Rows are points. Any point is a mix of the corners, with weights that add up to 1. It lies inside the corners' shape when no weight is negative. Say inside or outside, and name the corners with a negative weight.
In the rows, zero is written as 128.

Corners:
(1): [187  57]
(2): [144 184]
(3): [ 60 158]
Points:
[ 67 156] -> inside
[143 143] -> inside
[164 102] -> inside
[143 166] -> inside
[107 195] -> outside (1)
[181  65] -> inside
[117 116] -> inside

Corners:
(1): [160  92 124  77]
(2): [114 149 111 165]
(3): [203 123 179 214]
(4): [123 140 124 107]
(5): [  7 134  77  67]
Points:
[189 123 168 197] -> inside
[126 133 118 137] -> inside
[ 95 127 102  98] -> outside (3)
[ 89 131 113  98] -> outside (2)
[ 87 141 104 132] -> inside
[ 50 151  90 107] -> outside (1, 3)

Corners:
(1): [148 237 169 104 199 194 147 229]
(2): [ 76 140  85 102 106  92 123  36]
(3): [140 142 162  50 114 225 150 170]
(4): [171 103 104 211 149 139  50 140]
(5): [115 162 143 156 162 162 197 172]
(6): [133 148  91 167  11 112  71  51]
(7): [ 72 129  77 155  71 117  79 105]
(8): [173  58 222 208 133  94  39 209]
(9): [201 135 124  92 130 149 168 238]
Points:
[123 166 126 137 129 151 116 159] -> inside
[ 93 160 104 133 102 151 114 111] -> outside (8, 9)
[143 116 144 161 126 130 121 143] -> outside (1, 7)
[152 122 142 150 143 150 108 176] -> outside (6)
[106 151 129 144 143 150 124 150] -> outside (6, 9)

Corners:
(1): [ 86  93 117 194  97 138 119  87 176 114 144]
(2): [121 155  58  70  98  81 180 151 103 117 159]
(3): [ 50 119 159 157 125 109 101 132 147  74  54]
(4): [188 119 136  97 134 118  91 171  24  99 165]
(5): [146 100 124  79 110  68 138 123 115 110 135]
(6): [ 96 121  92 123  92 161 142  84 133 150 119]
(7): [168  81 144 169 179 190 104 155  81 165 139]
(8): [130 172  53  69 116  55 129 129 137 138 162]
(9): [189  80 189 127 220 186  51 165  54  96 149]
(10): [  7 170 163 200  86 158 205  97 148 160 133]
(11): [ 95 151 157 157  85 167 125 145 130 111 106]
(12): [140  63 203 107 185 171  61 187  56 120 133]
Points:
[136 118 158 115 148 128 105 161  89 104 125] -> outside (1, 6)
[155  97 144 116 151 134  80 145  92 109 132] -> outside (2, 10)
[182 101 135  89 165 148  94 169  56 131 155] -> outside (1, 3, 10)
[130 117 151 142 136 154 111 136  99 128 146] -> outside (2, 3)

Corners:
(1): [112  64 107  30 176 201 178 142  44 170  61  75 249  78]
(2): [142  97 172  85  32 111  82  74 157 176 177 138  94 120]
(3): [124 173 186 178  74  53  61 126 161 101  74 118 139  47]
(4): [184 162  58 204 164 111 114 212 199 163 173  52  28  54]
(5): [135 195  26 146 121 189 176 135 155 178 161  62  91  51]
(6): [112 100 162 129  55 107 185 166  23 114  32 176 102 160]
(7): [ 87 145 154 190  64  51 142 141 178 112 164  99 130  75]
(8): [201 102 158 192 208  64 134 129  44 137 130  76 170  72]
(9): [175 215 158 139 222  74  69 216 123 118 182  60 163 159]
(10): [150  87  85  79  87 102 152 104 101 198  75 125 150 149]
(11): [168  90  87  88 232 103 105  70  17  51 101  79 204 126]
(12): [ 98 180 162 202 125 129 178 145 136 108 112 207  79 164]
(13): [ 72 142 118 189 101  84  90 139  94 199 109 145 142  33]
(14): [174  69  47  78 118 142 162 137  49  95 104 173 165  98]
(15): [127 194 191  97 114  24 114 133 174 170 181 145  59 140]
Points:
[138 138 123 131 128 111 131 140 110 145 120 123 120 106] -> outside (7)
[124 104 112 137 102 107 133 100  72 118 100 149 151  95] -> outside (1, 4, 9, 15)
[134 148 146 171 136 103 143 138 112 125 117 140 120 114] -> inside
[138 138 144 136 111  86 107 123  95 133  99 133 137 109] -> outside (1, 4, 7)
[128 123 119 135 107 123 146 150 106 149 101 113 143  98] -> outside (11, 15)
[162 120 120 150 146  94 136 137  95 151 120  99 135  96] -> inside
[159 132 108 187 159  83 121 169  97 123 121 104 132  80] -> outside (1, 2, 5, 15)
[129 136 136 129 110  77 108 124 118 126 117 145 118 132] -> outside (1, 5, 8)
[142 117 132 121 162 100 136 148  77 130 101 110 173 105] -> outside (2, 5)
